Every row gives one point. The points of each table are mixes of a few directions, plus a little noise. Count the directions of each table, and those that both share. Where both have some left over, give the other angles between the two spaces (their principal angles), to ten degrees, smallest first.

First (6 x 3):
0.028; -0.059; 0.076
0.001; 0.001; -0.001
0.001; -0.003; 0.004
0.003; -0.005; 0.005
-0.013; 0.025; -0.034
-0.019; 0.040; -0.051
Second, 4 rows:
-0.025; -0.007; 0.016
0.016; 0.037; -0.055
-0.019; -0.034; 0.054
0.027; 0.005; -0.015
Directions: first 1, second 2, shared 1

First:
0.007; -0.011; 0.003; -0.003; -0.034; -0.007
-0.061; 0.052; 0.001; -0.039; 0.015; -0.022
-0.007; 0.000; -0.026; 0.000; -0.038; 0.016
0.004; -0.010; -0.030; 0.022; -0.003; 0.002
-0.010; -0.003; -0.013; 0.004; -0.014; -0.033
0.069; -0.028; 0.065; 0.016; 0.074; 0.044
Second:
0.048; -0.038; 0.024; 0.016; -0.014; 0.004
-0.028; 0.014; -0.074; 0.021; -0.008; 0.027
0.012; -0.019; 0.006; 0.021; 0.021; -0.060
0.003; 0.004; 0.015; 0.001; 0.035; -0.007
-0.024; 0.026; 0.045; -0.050; -0.020; -0.012
0.011; -0.012; 0.000; -0.015; -0.077; 0.035
-0.020; 0.026; -0.017; 0.006; 0.062; 0.014
Directions: first 4, second 4, shared 4

First, 7 rows:
0.004; -0.012; 0.024; 0.011; 0.008; 0.001; 0.003; 0.033
0.013; -0.004; 0.002; -0.015; -0.010; -0.008; -0.008; -0.015
-0.033; -0.016; -0.049; -0.011; 0.008; -0.008; 0.036; -0.017
-0.026; 0.030; 0.092; 0.013; -0.046; 0.069; 0.013; 0.044
0.033; 0.009; -0.072; 0.021; 0.054; -0.047; -0.041; -0.029
0.001; -0.047; -0.012; -0.037; -0.008; -0.028; 0.027; -0.008
0.009; 0.041; 0.015; 0.018; -0.006; 0.021; -0.030; -0.008
Second:
0.009; -0.028; -0.005; -0.019; 0.010; -0.045; 0.034; 0.037
-0.019; -0.044; 0.039; -0.004; 0.062; -0.032; -0.047; -0.018
-0.049; -0.049; -0.011; -0.019; -0.028; 0.034; 0.063; 0.000
0.031; -0.002; 0.020; -0.012; -0.043; 0.011; 0.008; 0.014
0.046; 0.036; 0.011; 0.010; 0.009; -0.025; -0.042; 0.007
0.016; 0.007; -0.004; 0.001; 0.029; -0.041; -0.010; 0.015
0.005; 0.018; 0.011; 0.014; 0.021; 0.000; -0.044; -0.020
-0.020; 0.048; -0.042; 0.021; -0.038; 0.061; 0.021; -0.021
-0.024; -0.017; -0.041; -0.013; -0.017; -0.002; 0.074; 0.026
0.003; 0.031; 0.020; 0.021; -0.003; 0.038; -0.057; -0.039
Directions: first 4, second 4, shared 2; angles 30, 90

First, 8 rows:
0.034; 0.076; 0.013; 0.026; 0.021; -0.015; 0.011; -0.029; 0.031
0.013; -0.015; -0.022; -0.011; -0.023; -0.011; -0.009; 0.022; -0.009
-0.022; -0.128; 0.016; -0.010; -0.004; 0.041; -0.011; 0.030; -0.021
-0.014; 0.045; -0.013; -0.005; -0.002; -0.013; 0.002; -0.012; -0.002
-0.052; 0.035; 0.008; -0.005; 0.020; 0.008; 0.010; -0.026; -0.006
0.026; -0.113; -0.006; -0.009; -0.028; 0.017; -0.016; 0.047; -0.011
0.018; 0.052; -0.011; 0.004; -0.002; -0.020; 0.001; -0.008; 0.012
-0.007; 0.048; 0.012; 0.011; 0.019; -0.003; 0.008; -0.024; 0.010
Second, 8 rows:
0.019; 0.028; 0.005; 0.011; 0.007; -0.010; 0.005; -0.010; 0.013
0.031; 0.018; 0.027; 0.029; 0.026; 0.006; 0.011; -0.017; 0.024
0.037; -0.076; -0.048; -0.030; -0.061; -0.017; -0.025; 0.062; -0.025
0.015; 0.012; 0.037; 0.029; 0.034; 0.013; 0.011; -0.023; 0.021
-0.037; 0.021; 0.025; 0.006; 0.029; 0.016; 0.013; -0.031; 0.001
-0.078; -0.063; -0.040; -0.054; -0.038; 0.008; -0.017; 0.030; -0.053
-0.002; 0.024; 0.032; 0.022; 0.032; 0.010; 0.014; -0.030; 0.018
0.021; 0.035; -0.039; -0.013; -0.031; -0.032; -0.009; 0.012; -0.004
Directions: first 3, second 3, shared 3

First, 8 rows:
-0.013; 0.008; 0.000; 0.043; -0.007; -0.023; -0.002; -0.008; -0.003; -0.018; -0.013
-0.036; -0.041; 0.034; 0.078; 0.053; 0.018; -0.008; -0.055; 0.008; -0.027; 0.004
-0.008; -0.013; 0.006; -0.078; 0.006; 0.007; -0.020; 0.029; 0.009; 0.038; 0.017
0.041; 0.029; -0.014; -0.088; -0.036; -0.006; 0.009; 0.044; -0.008; 0.027; 0.002
0.017; -0.007; -0.027; -0.005; 0.005; 0.039; 0.015; 0.000; 0.005; 0.008; 0.015
0.059; -0.005; 0.013; -0.070; 0.011; 0.051; 0.026; -0.002; -0.007; 0.015; 0.018
-0.022; 0.001; 0.028; 0.050; 0.006; -0.033; -0.009; -0.022; -0.005; -0.026; -0.018
-0.037; 0.028; -0.041; 0.070; -0.037; -0.052; -0.010; 0.015; 0.002; -0.017; -0.023
Second:
-0.011; -0.003; 0.017; -0.001; 0.018; -0.027; -0.001; -0.001; 0.009; 0.017; -0.016
0.007; 0.002; -0.019; 0.003; -0.022; 0.030; -0.004; 0.001; -0.010; -0.021; 0.020
-0.024; -0.006; -0.017; 0.014; -0.025; 0.023; -0.028; 0.004; -0.009; -0.028; 0.026
-0.018; -0.005; 0.053; -0.009; 0.060; -0.083; 0.011; -0.003; 0.028; 0.058; -0.056
0.059; 0.015; -0.036; -0.011; -0.032; 0.064; 0.030; -0.002; -0.020; -0.025; 0.025
-0.046; -0.012; 0.041; 0.004; 0.040; -0.070; -0.017; 0.000; 0.022; 0.036; -0.035
-0.019; -0.005; 0.054; -0.009; 0.060; -0.084; 0.010; -0.003; 0.028; 0.058; -0.056
-0.003; -0.001; -0.004; 0.002; -0.006; 0.006; -0.005; 0.001; -0.002; -0.006; 0.006
0.030; 0.008; -0.056; 0.006; -0.061; 0.090; -0.003; 0.003; -0.030; -0.059; 0.056
0.027; 0.007; -0.003; -0.009; 0.002; 0.008; 0.021; -0.002; -0.002; 0.006; -0.005
-0.001; 0.000; -0.029; 0.009; -0.034; 0.043; -0.015; 0.003; -0.015; -0.035; 0.033
Directions: first 4, second 2, shared 1; angles 60

First:
0.008; -0.032; -0.002; -0.028; 0.013; 0.045; 0.018; -0.048; 0.000; -0.012; -0.022; 0.022
-0.001; 0.004; 0.000; 0.004; -0.002; -0.006; -0.002; 0.006; 0.000; 0.002; 0.003; -0.003
-0.007; 0.029; 0.002; 0.025; -0.012; -0.041; -0.016; 0.043; 0.000; 0.010; 0.020; -0.020
0.004; -0.016; -0.001; -0.014; 0.006; 0.022; 0.009; -0.023; 0.000; -0.006; -0.011; 0.011
0.004; -0.015; -0.001; -0.013; 0.006; 0.021; 0.008; -0.023; 0.000; -0.005; -0.010; 0.011
0.015; -0.063; -0.005; -0.054; 0.026; 0.087; 0.034; -0.093; 0.000; -0.023; -0.042; 0.043
0.004; -0.017; -0.001; -0.014; 0.007; 0.023; 0.009; -0.024; 0.000; -0.006; -0.011; 0.011
-0.022; 0.092; 0.007; 0.079; -0.038; -0.128; -0.050; 0.137; 0.001; 0.033; 0.062; -0.064
0.004; -0.016; -0.001; -0.014; 0.007; 0.022; 0.009; -0.024; 0.000; -0.006; -0.011; 0.011
-0.001; 0.004; 0.000; 0.003; -0.002; -0.005; -0.002; 0.006; 0.000; 0.001; 0.002; -0.002
-0.007; 0.029; 0.002; 0.025; -0.012; -0.041; -0.016; 0.044; 0.000; 0.011; 0.020; -0.020
Second:
0.031; -0.030; 0.044; 0.042; -0.004; 0.027; -0.065; -0.002; 0.020; -0.028; -0.014; 0.030
-0.017; -0.008; -0.036; -0.033; 0.014; 0.069; 0.018; -0.011; -0.024; -0.017; 0.023; -0.005
-0.016; -0.060; -0.029; -0.007; -0.005; 0.037; -0.016; -0.005; -0.006; -0.053; -0.011; 0.009
0.043; 0.019; 0.056; 0.056; 0.008; -0.095; -0.012; -0.001; 0.055; 0.022; -0.043; 0.028
0.001; -0.028; -0.009; -0.004; 0.008; 0.051; 0.000; -0.017; 0.019; -0.031; -0.026; 0.024
-0.028; -0.009; -0.043; -0.028; -0.003; -0.016; 0.014; 0.009; -0.043; -0.002; 0.035; -0.033
0.003; 0.065; 0.025; -0.001; -0.016; -0.048; 0.029; 0.014; 0.007; 0.060; 0.001; -0.020
-0.035; -0.010; -0.022; -0.024; -0.039; 0.009; 0.010; 0.018; -0.021; -0.003; 0.002; -0.027
0.023; 0.059; 0.016; 0.001; 0.032; -0.035; 0.022; -0.005; -0.006; 0.047; 0.030; -0.010
Directions: first 1, second 5, shared 0; angles 30
